Each wall is flat, endless, passes through zero and stands at right angles to its row. A trip goes straight from one point to another. Which walls does it cross, in order?

Walls:
(1): [-5.1 -4.3]
(2): [-5.4 -3.4]
Trips:
[ 2.1 -0.5] to [ 5.1 -1.9] -> none
[-1.4  0.3] to [-2.3  1.7] -> none
[2.8 2.6] to [ 2.3 -1.9] -> none
[0.9 3.4] to [-1.3  3.5] -> none
[ 9.0 -2.5] to [-0.4  9.0] -> none

Walls:
(1): [ 1.6  3.3  0.4  1.8  5.2  6.0 -4.0 10.6]
(2): [-1.3  5.4  0.2  1.6  1.7 -0.3  0.4  2.3]
(3): [ 3.9  7.5 -4.4 -8.6  1.1 -6.7 -1.9  8.9]
Trips:
[-5.2 -0.7 -0.2  7.7 -0.6 -2.8 -3.2 -1.9] to [-2.4  3.3 -7.1  2.9 -0.9  2.3  2.0 -4.9] -> none
[-7.1  2.1 -6.3  4.0 -1.8  3.9  6.3  1.4] to [ -3.2  -2.3  -0.3  -2.9   0.0 -11.4   2.7   1.7] -> 1, 3, 2
[-0.6  3.4  0.3 -0.7  3.5 -4.2 -1.6 -5.8] to [ 2.1  0.7 -4.0  1.8  4.2 -1.9  3.6  1.8] -> 1
[ 2.7 -4.9  8.1  0.5 -6.3  1.9  0.0 -5.7] to [-4.6 -0.1  0.5  4.8 -3.5 -0.3  4.2  5.6] -> 2, 1
[ 0.6 -1.9 -3.0 -4.4  0.8  1.0  0.7 -1.8] to [ 1.5  1.3  0.4  3.4 -0.5  0.9 -2.9 -1.7] -> 3, 1, 2
[-3.0 -1.3 -7.7  0.4  2.5 -6.4  0.6  2.1] to [ 1.4 -3.4  1.3  5.4  0.2  6.2 -3.5  3.4] -> 1, 3, 2
[-6.4 -1.0 -0.7  5.5 -2.4 -0.8 -2.9  4.5] to [  2.2   0.1   1.2 -10.5  10.5   4.1  -3.9   5.1] -> 3
[ -4.9  -2.5  -5.9  -4.8  -2.7   1.4  -4.1 -10.0] to [ 1.4 -0.3  2.6  0.9  1.7 -3.3  4.1  3.8] -> 3, 2, 1

Walls:
(1): [ 3.7 -1.0  5.1 -0.5  2.2 -2.2  7.0  4.6  1.3 -1.8  3.2 11.0  3.9  0.1]
(2): [ 4.6 -7.6  4.7  5.5  2.4  8.2 -1.7  6.4 -1.6 -6.1  3.0  0.2 -4.3  0.8]
(3): [ -2.3  -6.2   1.4  -1.8 -11.4   1.0   3.4   4.1   7.2   3.9  -0.2  -0.3
   3.6   0.1]
Trips:
[ 0.8 -3.8 -6.0 -6.2  0.1 -8.1  7.1 -4.1  1.9 -7.6  0.4  6.6  5.2 -2.8] to [ 1.3 -2.6  1.4  4.7 -3.1  3.7  4.8  6.3 -1.4  2.0 -8.1 -1.9  2.4  6.2] -> 2
[-3.0 -8.9 -2.3  5.6 -0.5  4.5 -9.5 -3.4  5.3  4.6  5.8  2.6 -0.2  5.1] to [ 3.7 -0.7  0.2 -1.1  8.2  1.7 -1.1  7.2  1.5  1.6  1.6 -1.1  2.6 -7.3] -> 1, 3
[-3.3 -5.6  4.2  2.0  2.0  6.9 -0.7  1.8  5.8  0.0 -2.0  5.4  1.0  5.1] to [ 5.6  2.0  4.8 -2.3  5.9  3.0  0.6  1.5 -1.7  5.1  6.3 -1.9  1.7 -2.6] -> 3
[-1.8  3.1 -2.7 -4.3 -1.9 -3.2 -4.3 -1.0 -2.6 -2.2  2.3  2.2 -5.4 -1.0] to [ 1.9  6.2  3.1  8.1  4.5  1.0 -0.6 -2.6 -5.4 -2.9  1.4  0.4  3.7 -6.6] -> 2, 1
[ 0.3 -0.1 -6.7  3.4  4.5 -0.1 -1.0  6.8 -1.6  5.0  0.9  5.7  3.1  4.2] to [-6.1  4.4 -4.5 -6.1 -6.4  1.1  0.0 -1.3  3.1 -1.0 -4.9  4.9 -0.5 -2.0] -> 2, 3, 1
[-1.2 -6.7  0.1 -0.3 -6.1  7.4  0.7 -2.9 -6.1 -2.4  4.3  4.7 -1.1  1.4] to [-2.2  3.5  3.3  0.7  1.5  4.5 -1.4  1.6  3.1 -6.9 -4.9 -2.4 -5.2 -7.4] -> 1, 3
[ 2.2 -2.6  0.7  1.5  1.3  1.4 -2.6  0.6  1.7  5.8  2.4 -1.0  6.8  1.2] to [-1.2 -1.2  3.5  2.6 -1.9  6.8 -2.4 -3.8  4.5  1.7 -5.3 -1.2 -5.3 -3.6] -> 1
[-4.3 -0.5  4.4  8.1 -2.5  0.4  2.4  2.3 -2.0  3.7  0.7  5.5  1.2  3.9] to [-0.7  0.0  5.0  2.5  2.6 -1.4  2.8 -0.8 -4.0  1.2 -1.5 -2.7  1.1 -3.3] -> 3
[ 8.0  3.5 -0.2 -3.0  1.6  0.5  8.0  6.9  1.0  0.2  0.1 -7.7  2.9 -5.0] to [ -2.3  -3.2   5.2   0.1  -5.5  -1.1 -12.5  -0.8   0.9   0.8   5.2  -5.9
   1.0   2.9] -> 1
